Each row is a point. The window is the flat piece filled in between its corners: a triangle in 3 columns, a solid with four corners in 4, and so on. A path goes straight from each point to the next, and from the last back to the first. After which points does the path pass through the window?

Window (3 x 3)
[[ 35 -12  78]
 [-18 -45  -3]
 [-36   2 -25]]
Path:
(1): [-13 -29  53]
(2): [ 44 -21  17]
(3): [ 70 -21  39]
(4): [-12 -46  85]
(5): [-49 -16  21]
(6): [ -6 -16 -10]
(7): [58 -1 76]
(8): [22  3 92]
(9): [-47 -15  45]
(10): [ -8 -21 -19]
(11): [ 37 -15  52]
(12): [ 5 -9 73]
Through the window after points: 1, 5, 9, 11

Window (4 x 4)
[[-21  37 -48 -39]
 [ 40 -35 -57  24]
 [ 12   2  65  16]
 [-19 -12  29  -2]]
Path:
(1): [ 36 -14 -33 -39]
(2): [-20   6 -50  44]
(3): [  0 -19 -43  54]
(4): [ 28 -23 -22  -8]
(5): [ 20 -22  95 -36]
(6): [-21  45  57  15]
(7): [-14   7 -48  54]
(8): [ 35 -49 -33 -20]
(9): [ 22  -9 -56 -17]
(10): [-24  14 -75  23]
(11): [-32  32  40  28]
(12): [  9   4  45 -24]
(13): [ 23 -41  -8 -20]
(14): [ -2  14 -29  43]
(15): [-23   0 -32  26]
(16): [ 31 -22 -18 -46]
Through the window after points: 1, 3, 13

Window (6 x 6)
[[-37 -53  29  48 -22 -61]
 [-31  29  -8  23 -13 -26]
 [ -5  29  16  95   2   2]
 [-30 -24 -19  51  35 -74]
 [ 14   0  25 -54  40  74]
 [ 34 -45 -25 -58   3  69]]
Path:
(1): [-56 -63  15   7   4   9]
(2): [ 32  -1   9 -29 -10 -42]
(3): [  0  23   0  42 -15 -62]
(4): [-75 -20 -25  44 -12  -7]
(5): [-57   2 -15  20  10   7]
(6): [ 13  -4  -3  16   8 -36]
(7): [ 22  -1  29  16  28 -47]
(8): [-38 -34 -36  12  26   7]
Through the window after points: 5, 7

Window (6 x 6)
[[ 15 -39  84 -18  37 -17]
 [-64   7 -58   1   1 -33]
 [ 26  49  -2   2  60  31]
 [ 34  41  -1 -11 -16 -36]
 [-16 -16 -20 -95 -49 -59]
 [ 11 -36   8  11  21   4]]
Path:
(1): [22 13 -8 -8 39 -8]
(2): [-25 -21 -32 -12  19 -76]
(3): [-58  18 -40   1  -4  -1]
(4): [-20  33 -24  -8 -31  -3]
(5): [ -7  -9 -62 -34  37 -56]
(6): [  5 -13 -32 -42   1 -76]
(7): [-48 -15  -4 -32 -33 -17]
(8): [  5 -32  39   3 -13  24]
(9): [ 12 -26 -12   4  37 -17]
(10): [ 22  11  -8  -4  68 -20]
(11): [ 4  4 13 -1 18 16]
(12): [-31  15  16   4 -20   4]
(13): [  0  -8  -6 -23  18 -40]
(14): [  3   7 -41 -44  18 -28]
(15): [  2  26 -12 -25  -8   4]
(16): [-15  19  23 -13  -2  61]
Through the window after points: 2, 8, 10, 12, 16

Window (8 x 8)
[[ -9  30 -12   0 -20  58  14  76]
 [ 27 -17 -11 -72  -2 -27  -4  63]
 [ -4 -63   2 -23  16  15  -1  95]
 [-19  14 -18  -1   4  61  70  72]
 [-56   4 -23  -1  18 -29   5   1]
 [-10   6 -11  12  38 -16   1  84]
 [  0 -11  -5 -13  63 -11 -12 -38]
 [-27 -29  50  27 -28 -62  34  15]]
Path:
(1): [-26 -21 -29  11   3 -11   6  34]
(2): [-23  11  44 -50  30  18  13  64]
(3): [  7  42  40 -38  14   6  32  45]
(4): [-12  -8 -34   2  15   8   3  17]
(5): [-16 -28 -38  29 -30 -16  37  56]
(6): [-21 -17  29  -9  24  12   9  55]
(7): [-21  26   9  -9   6   6  14  61]
(8): [ 20  -4 -44 -14 -28  20  20  32]
(9): [ -8  -7 -54  12  -7 -16  -5  25]
(10): [-28  -8  10 -26  14 -28  12  27]
(11): [ -6  26   7 -24  27  41  -1  84]
(12): [ -1 -16 -72   0  -6  16  36  12]
Through the window after points: 1, 9

Window (9 x 9)
[[-25 -37 -26  22 -65 -90 -29  13 -71]
 [-24  18  -5 -19   0  37 -15 -12 -20]
 [ 56  28  19   4  57  41  16 -12  37]
 [-41 -46  41 -23   5 -29 -28  -1 -60]
 [ -7  56 -52  30  72  10   5  23  35]
 [ 37  10  43 -36 -17 -34  15  63 -16]
 [-33  33   2 -13  10 -37   8 -18  48]
 [  8  -4 -42  40  17  16 -95  41   8]
 [-61 -33  36  31  15  68  -4  -6  16]]
Path:
(1): [ 32  59  29  13  27   1 -13   4  -4]
(2): [ 15 -53 -20 -13  52  51  28 -14  49]
(3): [-41 -36  -6 -32  -5 -20  -1  43   8]
(4): [ 10  18  20  19 -29 -26 -33 -24 -52]
(5): [-13  13  20   6   1  -9 -21  14 -21]
(6): [ 17 -49 -43 -40  15  12 -37  39  29]
(7): [-11 -90 -80  -1   2  -4 -25  75 -67]
(8): [ -9  37  34  12 -33 -66 -11 -11  -8]
(9): [-50  40  27  18  17 -39 -46 -10 -41]
(10): [  2 -77  -9 -25 -23 -13  17  20  -4]
(11): [ 26 -77 -58  12  19 -47 -27 -11  -3]
(12): [-61  53  45  22  13  64 -28  30   7]
Through the window after points: 1, 5, 7, 9, 11
